Each row of a before or after table is a point. One or more steps were done to the points. Then noise was added and the rows were shuffled. The steps act on how far a point lies along the listed directions, d1 being the first. What was done? A step turns or swaps two directions, mirrors them in a line or flattens them onto one, adds a multiple of one to another, or multiplies one. Angles are multiples of 10 degrees, from the lower direction toward the higher: turns from -170 to 170, lines from 10 to 170 but not 90. Use the fewest steps. Two steps may share a direction if one is a turn and the other turns, adds or multiplies; they go together, in the order done. Otherwise the lowest direction goes first.

Directions:
(1): -.10 -.70 .02
(2): -.06 .02 .70
(3): .69 -.10 .06
Before:
.40 .81 -.17

-.18 -.47 .47

.31 -.65 -.30

-.65 -.33 -.21

.33 .80 .40

.30 -.53 -.76

.13 -.35 -.23

-.02 -.39 -.63

-.16 -.10 .19

.00 .15 .23

-.05 .01 .41
After, 11 rows:
.05 -.57 .10

-.15 -.46 -.04

.14 -.05 .08

.21 .85 .06

-.03 -.09 .00

-.60 -.36 -.34

-.34 -.31 -.17

.09 .13 .11

.00 -.60 .07

.47 .77 .23

-.04 -.34 .05
Steps: flatten d2 and d3 onto the line at 60 degrees

Directions:
(1): -.26 -.04 -.60 .19 -.06 -.72
(2): -.67 .24 .39 .49 .31 .01
(3): -.20 .37 .02 .08 -.89 .13
(4): -.39 -.84 .20 -.12 -.26 .01
(5): -.32 -.04 -.66 .01 .14 .66
Before (11 x 6):
.11 -.18 .04 -.12 .29 -.45

-.34 -.05 .07 -.14 .25 -.01

-.08 .82 .04 .51 -.33 .33

-.15 -.11 .31 -.12 -.32 -.03

.11 -.14 -.11 -.16 -.50 -.18

.40 .59 -.19 -.15 -.22 .14

.35 .35 .23 .26 -.07 .40

.19 -.05 -.94 -.18 .03 -.04

.00 -.43 -.08 -.22 -.14 .06

-.18 .02 .26 .02 -.37 -.48

-.07 -.23 -.43 -.21 -.52 .08
After, 11 rows:
-.21 -.11 .11 -.05 -.33 -.22

.18 -.09 .39 .19 -.19 .52

.37 .24 -.80 -.21 .15 .18

.40 .32 .14 -.26 -.25 .44

.17 .00 .04 -.12 .34 -.43

-.12 .54 .37 .37 -.42 .65

-.34 -.01 -.02 -.12 .25 -.10

-.10 .24 .16 .06 -.29 -.55

-.05 -.33 -.32 -.15 -.14 -.18

.16 .02 -.19 -.10 -.45 -.23

.03 .02 -.57 -.15 -.45 -.02
Steps: turn d1 and d4 by -50 degrees

Directions:
(1): .23 -.70 .19 .28 -.42 .37 .58 -.16
(2): .58 .60 -.03 -.12 .32 .33 .61 .15
(3): -.31 .06 .78 .12 .21 -.57 .45 .19
(4): -.59 .55 .07 .48 -.43 .49 .06 .09
Before:
-.36 .68 .27 .24 -.11 .43 .24 .21

-.20 .94 -.06 .12 .56 .15 -.02 .27

-.06 .67 -.03 .01 .08 -.15 .15 .27

.44 .11 -.67 -.36 .41 .12 -.28 .14

.42 -.44 -.30 -.42 .14 -.14 -.41 -.27

.11 -.47 .30 -.04 .30 -.32 -.07 -.20

.09 -.06 -.05 -.21 .17 -.10 -.07 -.08

-.10 -.31 -.12 -.09 .06 -.08 -.24 -.11

.44 -.21 .29 -.18 .41 -.33 .14 -.09

.58 .03 -.25 -.19 -.01 -.08 .10 .05

.26 -.69 -.14 -.10 .00 -.39 -.60 .07

-.20 .36 .37 .14 .37 .06 .40 .15
After:
-.25 -.22 -.09 .12 -.15 .15 -.15 -.11

.69 -.43 .10 -.11 .59 -.01 .56 .00

.45 .00 .17 -.52 .63 -.40 .07 .12

.46 -.15 .09 -.12 .13 -.29 .50 .12

-.15 -.07 -.24 .27 -.60 .69 -.14 -.26

.05 .07 .46 -.06 .60 -.24 .46 .12

.38 -.24 -.59 .15 -.26 .83 .23 .00

-.21 .28 .47 .42 -.14 .24 .36 .00

.23 .30 -.24 .15 -.36 .33 .18 .09

-.08 -.06 .03 .07 -.15 .22 .14 -.09

-.46 .04 .44 .43 -.11 .12 .03 -.11

-.32 -.30 -.04 .53 -.64 .31 -.38 .11
Steps: turn d1 and d4 by 150 degrees; multiply d3 by 1.3

Directions:
(1): .14 .26 .29 -.13 -.18 -.15 -.40 .94 -.37 -.08 -.10
(2): -.14 -.10 .11 -.46 -.11 .52 -.19 .22 .45 .64 .46
(3): -.78 .38 .37 .57 -.25 -.04 .17 .05 .05 -.05 .36
(4): -.48 -.41 -.34 -.09 -.33 .66 -.14 .08 -.30 -.46 -.23
Before, 12 rows:
.06 .09 .33 -.23 .18 .10 -.12 -.09 .57 .82 .63

.09 .08 .05 -.14 -.10 .12 -.09 .25 -.36 -.02 .02

-.08 .25 .31 .01 .02 .17 -.24 .33 .45 .59 .55

.41 .06 .04 .29 .25 -.24 .08 .28 -.24 -.18 -.09

.34 -.07 -.14 .00 .46 -.22 .28 -.69 .12 -.01 -.20

.67 -.30 -.22 -.76 .42 -.15 -.03 -.41 .39 .62 .20

.31 .11 .10 .19 -.03 -.34 .26 -.23 .19 -.09 -.24

-.44 .41 .38 .12 -.40 -.23 -.22 .94 -.30 -.24 .15

.13 -.17 -.03 -.08 .36 -.03 .03 -.06 .10 .29 -.22

-.57 -.37 .12 .08 -.34 .45 -.08 .39 -.19 -.16 -.01

-.33 .00 .50 -.08 -.16 .27 -.10 .11 .54 .71 .62

.05 .06 -.02 .10 -.14 -.12 -.21 .74 -.54 -.58 -.55
After (12 x 11):
.09 -.16 .02 -.09 .31 .05 .03 -.03 .15 .36 -.15

-.61 .22 .59 .30 -.20 .10 .00 .04 .39 .47 .59

.40 -.13 -.17 -.17 .48 -.11 .23 -.67 .21 .09 -.17

-.26 .42 .39 .36 -.02 .02 -.14 .28 .34 .42 .52

.40 .03 .06 .08 .02 -.28 .20 -.21 .22 -.03 -.27

.55 -.02 .01 .13 .25 -.17 .04 .32 -.17 -.11 -.06

.24 -.06 -.09 -.09 -.08 -.03 -.31 .76 -.53 -.47 -.60

.32 -.20 -.05 -.70 .28 .03 -.03 -.34 .57 .84 .49

.06 .09 .07 -.16 -.10 .16 -.11 .27 -.33 .01 .06

-.64 -.31 .13 .16 -.37 .40 -.03 .34 -.30 -.32 -.10

-.29 .40 .29 .20 -.37 -.37 -.17 .85 -.41 -.45 -.02

-.24 .26 .45 .07 .13 .04 .00 -.13 .50 .68 .73
Steps: turn d2 and d3 by 30 degrees

Directions:
(1): -.04 -.04 -.76 .35 .59 -.24 -.03 -.72 -.25 .64 .21 -.07 -.22 .28
(2): -.35 -.92 .53 -.11 .47 .27 -.66 -.05 .25 .26 -.24 -.16 -.25 -.03
(3): -.19 .26 .22 -.62 .10 -.02 .07 -.94 .59 -.09 .34 .01 .45 -.40
(4): -.65 .43 .25 .47 .06 .77 .29 -.07 .36 -.02 .08 .02 -.03 .75
Before (13 x 14):
-.08 -.25 .34 .25 -.08 .54 -.16 .55 .05 -.22 -.41 -.05 -.05 .16

-.64 -.04 -.05 .65 .25 .51 .10 .23 -.18 .30 -.06 -.06 -.23 .71

-.01 -.15 .21 .08 .01 .09 -.27 .37 -.23 .05 -.08 -.11 -.30 -.12

-.31 .09 -.32 .01 .40 -.06 -.13 -.51 .07 .33 .18 -.04 -.37 .16

.12 -.27 .34 -.35 -.01 -.07 -.36 .20 .35 -.25 -.08 -.01 .10 -.41

-.37 -.21 .40 .00 -.15 .29 .02 .42 .05 -.03 -.28 .01 -.05 -.06

.28 .46 -.85 .56 -.14 .00 .59 .20 -.61 .12 .14 .08 -.09 .50

-.06 -.21 .18 -.06 -.12 .03 -.32 .28 .18 -.10 .06 .14 .26 -.07

.17 -.54 .19 .42 -.07 -.14 -.19 .71 -.43 .09 -.59 -.15 -.55 -.04

-.12 -.38 .14 -.07 -.21 -.13 -.05 .58 -.10 -.09 -.38 -.03 -.09 -.12

.05 -.50 -.13 .33 .05 -.08 -.35 .37 -.45 .23 -.38 -.21 -.34 -.06

-.08 .12 .18 -.07 -.15 .09 -.01 -.01 .18 -.20 .07 .04 .07 -.14

.15 -.51 -.51 .26 .48 -.19 -.29 -.59 -.32 .60 .05 -.11 -.21 .02
After, 13 rows:
-.43 -.18 -.12 .50 .24 .27 -.01 .24 -.29 .31 -.07 -.06 -.22 .46

-.29 -.26 .36 -.05 -.15 .20 -.01 .44 .01 -.03 -.29 .00 -.04 -.15

.03 -.48 .09 -.18 -.24 -.30 -.11 .60 -.17 -.08 -.40 -.03 -.08 -.29

.04 -.22 .36 -.29 -.01 .03 -.32 .20 .38 -.25 -.07 .01 .09 -.32

.29 -.66 -.22 .15 .03 -.38 -.46 .40 -.59 .24 -.42 -.22 -.32 -.35

.52 .30 -.95 .40 -.16 -.28 .48 .24 -.74 .12 .11 .07 -.07 .21

-.16 .17 .21 -.02 -.15 .17 .03 -.01 .22 -.21 .09 .06 .06 -.05

.18 -.53 -.51 .23 .47 -.23 -.31 -.57 -.34 .59 .05 -.11 -.21 -.03

.10 -.37 .27 .12 -.09 .33 -.23 .56 -.05 -.22 -.43 -.06 -.05 -.04

.12 -.24 .17 -.01 .00 -.07 -.33 .39 -.30 .05 -.11 -.11 -.31 -.26

.53 -.77 .05 .17 -.11 -.56 -.34 .74 -.63 .09 -.64 -.16 -.53 -.45

-.07 -.21 .18 -.06 -.12 .04 -.32 .28 .19 -.10 .06 .14 .27 -.07

-.38 .14 -.29 .05 .41 .02 -.10 -.52 .10 .33 .19 -.05 -.37 .25
Steps: add 0.7 times d3 to d4

Directions:
(1): .09 -.40 -.18 .54 .38 -.44 .18 .57 -.41 -.18 -.03 .52 -.50 .44 .23 -.09
 -.38 -.20
(2): -.12 .04 .10 -.54 .15 -.15 -.79 -.03 -.45 .17 -.06 .35 -.06 .41 -.15
 -.67 .58 -.18
(3): .31 -.26 .04 -.26 .24 -.19 -.54 .09 .12 .34 .94 -.24 -.21 -.40 .55 .22
 -.17 -.24
Before, 8 rows:
.07 -.06 .04 -.11 .36 -.37 -.50 .14 -.52 .04 .09 .41 -.13 .69 .22 -.39
 .45 -.31

-.14 .18 -.18 -.39 -.06 .16 -.21 -.36 -.04 .00 -.13 -.12 .15 .03 -.18
 -.17 .52 .07

-.06 .22 .04 .18 -.23 .31 .76 -.26 .73 -.21 -.29 -.33 .17 -.71 -.12 .66
 -.16 .23

-.04 -.22 -.24 .10 .33 -.47 -.18 .46 -.51 .09 .03 .25 -.03 .19 -.12 -.51
 .12 .08

.24 -.04 -.15 .10 -.09 .20 .54 -.11 .18 -.15 -.03 .09 .15 -.22 -.02 .32
 -.19 .12

-.24 -.04 -.09 .38 .26 -.41 -.34 .29 -.89 -.15 -.53 .73 -.39 .72 -.30
 -.44 .49 -.14

-.03 .24 .49 -.50 -.05 -.02 -.57 -.30 .07 .21 .11 -.16 .10 -.05 .04 -.35
 .28 .12

.12 .17 .04 .19 -.38 .55 .34 -.22 .57 -.05 .53 -.63 .40 -.90 .19 .64
 -.26 .24
After (8 x 18):
.34 -.26 -.01 .09 .42 -.40 -.33 .22 -.13 .14 .76 .02 -.24 .16 .70 .18
 -.05 -.35

.29 -.42 -.17 .73 .37 -.44 -.03 .44 -.17 .06 .74 -.01 -.60 -.31 .59 .68
 -.48 -.23

.14 -.36 -.28 .23 .35 -.50 -.08 .50 -.26 .17 .48 -.01 -.09 -.15 .20 -.13
 -.20 .05

.09 .07 -.12 .02 -.12 .22 .46 -.12 -.01 -.19 -.37 .28 .20 .06 -.25 .00
 .07 .13

.06 .04 -.22 -.26 -.04 .14 -.10 -.31 .23 .07 .34 -.40 .07 -.36 .17 .25
 .16 .05

-.40 .54 .11 -.14 -.50 .58 .06 -.36 -.12 -.27 -.67 .06 .60 .07 -.65 -.44
 .63 .30

.10 .15 .48 -.41 -.01 -.04 -.51 -.26 .23 .26 .39 -.32 .04 -.25 .22 -.10
 .07 .09

-.34 .42 .08 .01 -.30 .33 .59 -.31 .34 -.33 -.94 .06 .28 -.17 -.58 .09
 .34 .27
Steps: swap d2 and d3

Directions:
(1): -.44 -.27 -.03 .10 -.05 -.43 .28 .68 .04 -.02 .44 -.27 .61 -.94 -.37
 -.49 -.45 -.11 -.22 -.17 -.15 .26 .58 .06
(2): -.59 .25 -.10 .25 .34 -.47 -.69 -.43 .37 .17 .65 -.20 -.36 -.14 -.12 .58
 .21 -.04 -.48 -.69 .14 .26 -.18 -.34
Before, 13 rows:
-.07 -.05 .05 -.21 -.05 .01 .28 .43 .08 -.24 .08 -.18 .49 -.67 -.18 -.41
 -.28 -.08 -.06 .12 -.13 .05 .40 .13

.09 .05 .07 -.17 -.02 .02 .02 -.30 -.03 .21 -.07 .05 -.29 .24 .04 .22
 .31 -.02 .13 .00 .09 -.09 -.28 -.12

-.05 .12 -.13 -.08 .05 .02 -.09 -.11 -.13 -.01 -.06 .06 -.11 .06 .06 .02
 .02 -.01 .06 -.04 .02 -.11 .05 -.09

-.25 .18 .11 .09 .26 -.13 -.52 -.49 .16 .09 .39 -.06 -.43 .13 .11 .40
 .10 .05 -.36 -.47 .05 .11 -.17 -.05

-.28 .00 .01 .00 .02 -.16 -.14 .42 .16 .03 .40 -.08 .17 -.50 -.26 .02
 -.29 .13 -.19 -.33 -.06 .31 .22 -.12

-.13 .12 -.08 .02 .20 -.29 -.34 -.13 .17 .08 .29 -.15 .19 -.13 -.16 .15
 -.05 -.02 -.33 -.43 -.25 .25 -.15 -.13

-.33 -.34 -.06 .02 -.24 -.29 .19 .59 .07 .05 .28 -.20 .44 -.73 -.10 -.42
 -.34 -.04 -.19 .00 -.19 .09 .46 .07

.23 .29 .06 -.01 .08 -.03 -.27 -.41 .16 .23 -.04 .17 -.38 .25 .08 .35
 .20 -.02 .07 .01 .04 -.12 -.32 -.06

-.28 .28 -.26 .08 .16 -.19 -.21 -.16 .10 .17 .21 .06 -.05 -.14 .01 .15
 .29 -.04 -.20 -.18 .08 .13 -.05 -.12

-.38 .20 -.09 .08 .24 -.15 -.50 -.30 .17 .06 .30 .08 -.12 .00 -.07 .47
 .21 -.05 -.10 -.27 .05 .06 -.10 -.21

-.94 .12 -.14 .32 .30 -.66 -.58 -.01 .43 .16 .76 -.44 .15 -.84 -.30 .22
 -.16 -.22 -.64 -.78 .19 .33 .15 -.35

-.63 .21 -.31 .22 .30 -.64 -.41 -.12 .17 .04 .94 -.24 -.23 -.44 -.34 .47
 -.07 -.01 -.40 -.82 .06 .53 -.01 -.31

-.44 -.09 -.08 .10 -.04 -.33 .13 .52 .12 -.08 .61 -.20 .52 -.88 -.37
 -.61 -.29 -.05 -.22 -.30 -.15 .33 .38 .19
After, 13 rows:
-.28 -.09 -.04 .02 -.03 -.10 .10 .33 .02 -.01 .00 -.18 .40 -.55 -.13
 -.28 -.28 -.15 -.07 .00 .08 -.02 .23 .00

.12 .07 .14 -.09 .08 .17 -.17 -.31 -.05 -.03 -.03 .06 -.33 .29 .24 .14
 .01 .07 -.06 -.09 -.05 -.06 -.11 .13

.29 .27 .04 -.03 .02 .01 -.16 -.37 .12 .20 -.13 .22 -.36 .29 .11 .30 .19
 .02 .11 .09 .01 -.18 -.29 -.02

-.05 .12 -.14 -.10 .06 .00 -.10 -.10 -.13 -.03 -.08 .06 -.11 .04 .06 .07
 .00 .04 .08 -.02 .04 -.10 .03 -.12

-.31 -.35 -.07 .01 -.28 -.30 .23 .58 .05 .02 .29 -.18 .46 -.70 -.09 -.46
 -.32 -.05 -.17 .03 -.18 .06 .46 .11

-.17 -.03 .05 -.15 -.02 -.05 .19 .39 .13 -.23 .15 -.20 .47 -.76 -.23
 -.29 -.28 -.06 -.15 .02 -.11 .11 .40 .09

-.04 .20 -.23 .01 .03 .03 .03 -.04 -.03 .10 -.03 .16 .04 -.05 .04 -.03
 .22 -.04 .00 .10 .04 .02 .00 -.01

-.27 -.13 -.06 .03 -.12 -.20 .30 .58 .07 -.14 .43 -.14 .59 -.80 -.31
 -.74 -.35 -.02 -.09 -.09 -.19 .24 .39 .28

.09 .07 .10 -.15 -.02 .02 .04 -.30 -.02 .22 -.07 .05 -.30 .22 .04 .23
 .31 -.03 .14 .00 .11 -.11 -.27 -.08

-.08 -.08 .02 -.08 -.09 -.03 .05 .53 .05 -.06 .16 -.01 .25 -.36 -.19
 -.14 -.33 .13 -.05 -.08 -.11 .21 .22 -.01

.04 .03 -.23 -.04 -.06 -.10 .24 .18 -.19 -.12 .23 .01 .01 -.15 -.14 -.03
 -.22 .03 .12 -.10 -.04 .24 .06 .03

.17 .05 -.05 -.09 .04 -.05 -.06 .01 .00 -.01 -.01 -.05 .32 .00 -.09 -.06
 -.07 .01 -.11 -.12 -.32 .13 -.10 .01

-.06 .10 -.02 -.03 .08 .12 -.15 -.15 .01 .01 -.04 .22 .00 .14 .02 .24
 .14 -.02 .19 .10 .00 -.08 -.09 -.02
Steps: flatten d1 and d2 onto the line at 170 degrees
